Each wall is flat, endless, passes through zero and stands at right angles to its row. A trip goes straight from one point to another. List the walls that it crosses, first one first.

Walls:
(1): [  4 -11  -1]
(2): [29  4 14]
(3): [10 -7 29]
(4): [ -6 -39   0]
(5): [  4 -35   6]
(6): [-9  0 14]
Trips:
[ 17  32 -25] to [-52  27  26] -> 2, 6, 3
[-28  14   6] to [ 15 -34  19] -> 3, 4, 5, 1, 2
[20  7 -9] to [-12  36  49] -> 1, 3, 6
[-2 -8 23] to [18 24 27] -> 1, 4, 5
[-17  -1 -17] to [-17   1  45] -> 6, 3, 5, 2
[-60 -12  -3] to [23 33  8] -> 5, 4, 2, 3, 6
[-26   5  34] to [26 14 -9] -> 2, 6, 3

Walls:
(1): [  5  28 -26 -32 -13 -11   1   0  21]
(2): [-16 -22  -5   2 -17  13  10   6 -37]
(3): [ 14  -2 -19  12  12  -3  18 -18 -19]
(4): [-24  13 -12   2 -21 -14 -14 -13  -1]
(5): [ 25 -18 -13  26  20  10  17  -6 -18]
(6): [-12   5  -3  -6 -10 -35  -4   5  16]
(7): [ 21   6  11 -25   7  -4 -41   1   9]
(8): [ 22 -32  -1 -35  -1   2   1  12  27]
(9): [-21  16   3   4   4   6   1   3   6]
(10): [ 15 -11  13   5   2 -15  -2  18  24]
Trips:
[  1  11  60   2  11  10   6   0 -19] to [ 13  37   9  -8 -15  10 -21   2 -27] -> 10, 4, 1
[  9 -21  10  21 -37  24 -37   8  16] to [  2  23  12   6  41 -20   0   6   4] -> 2, 4, 9, 8, 6, 5, 3
[-18  39  12  17  -8   4 -12  48  39] to [  1 -13   9   0  -8 -26  -5   3   3] -> 8, 9, 1
[ -6  -5 -45  10 -18  -7   0  12   3] to [ 42  -9   5  11  23 -19 -10   4  36] -> 8, 10, 2, 7, 4
[-12  17 -19  10 -14 -12 -25 -13 -17] to [  8  24  -5  24  10  49  -1  11 -21] -> 6, 7, 5, 1, 4

Walls:
(1): [-43 -13   7  23   8 -30  20 -20  13   8  39   3  31 -27  41 -19  11  -3
   4 -11]
(2): [-10   6   5  -4  -9   5   0   6   7  17 -10 -22 -22 -20  20  -1  15  21
 -35   3]
(3): [-24 -15  38  18 -16 -29  -6  13  17 -28  10 -31 -31 -18  16  -8  26  -5
  -7  -9]
(4): [ 16  30 -12 -14  13 -39  20 -18 -16  21 -17  13  38  -4  -8  29 -34   1
 -28 -23]
(5): [ 28 -35  -3 -11  -8  -5 -30  -6   8   0  -6 -16  13  -5  -7 -17 -30 -18
  -1   3]
(6): [-17  12   5  -6   0  19 -15 -28  28 -23 -11 -32   7  18  35 -21  19  20
  11  25]
(7): [-15  26 -43  -4  -6  -9   0  -7  25  -7  -4  40  -7  -3 -13  -7 -13   3
  12 -24]
Trips:
[ 25  -6  15  40  -8  -6   6   4  -5  -9   0  29  -5   0 -27 -30 -16  13
 -15   8] to [ -6   1 -12 -28  13   3 -19  11 -13  32 -27  -2  10  15 -29  -7 -22  33
   6  -6] -> 4
[-11  20  -9 -12  11  20 -49  27   5 -28   7  15 -39   5 -18  23  17 -27
  22  -8] to [-44  14 -24  -9  19  20   8  19  -2 -17 -16   1 -25  -6  31  -6  -9 -17
   4  -9] -> 6, 2, 1
[  6   6   2  -6  23  11  22   8  -3  21 -32   9 -48   9 -17  21  11 -20
 -24 -13] to [-23  40   7 -11   7  14 -22 -10   3 -17  36   4  20   4   2  21  23   9
   6 -25] -> 6, 1, 2, 3
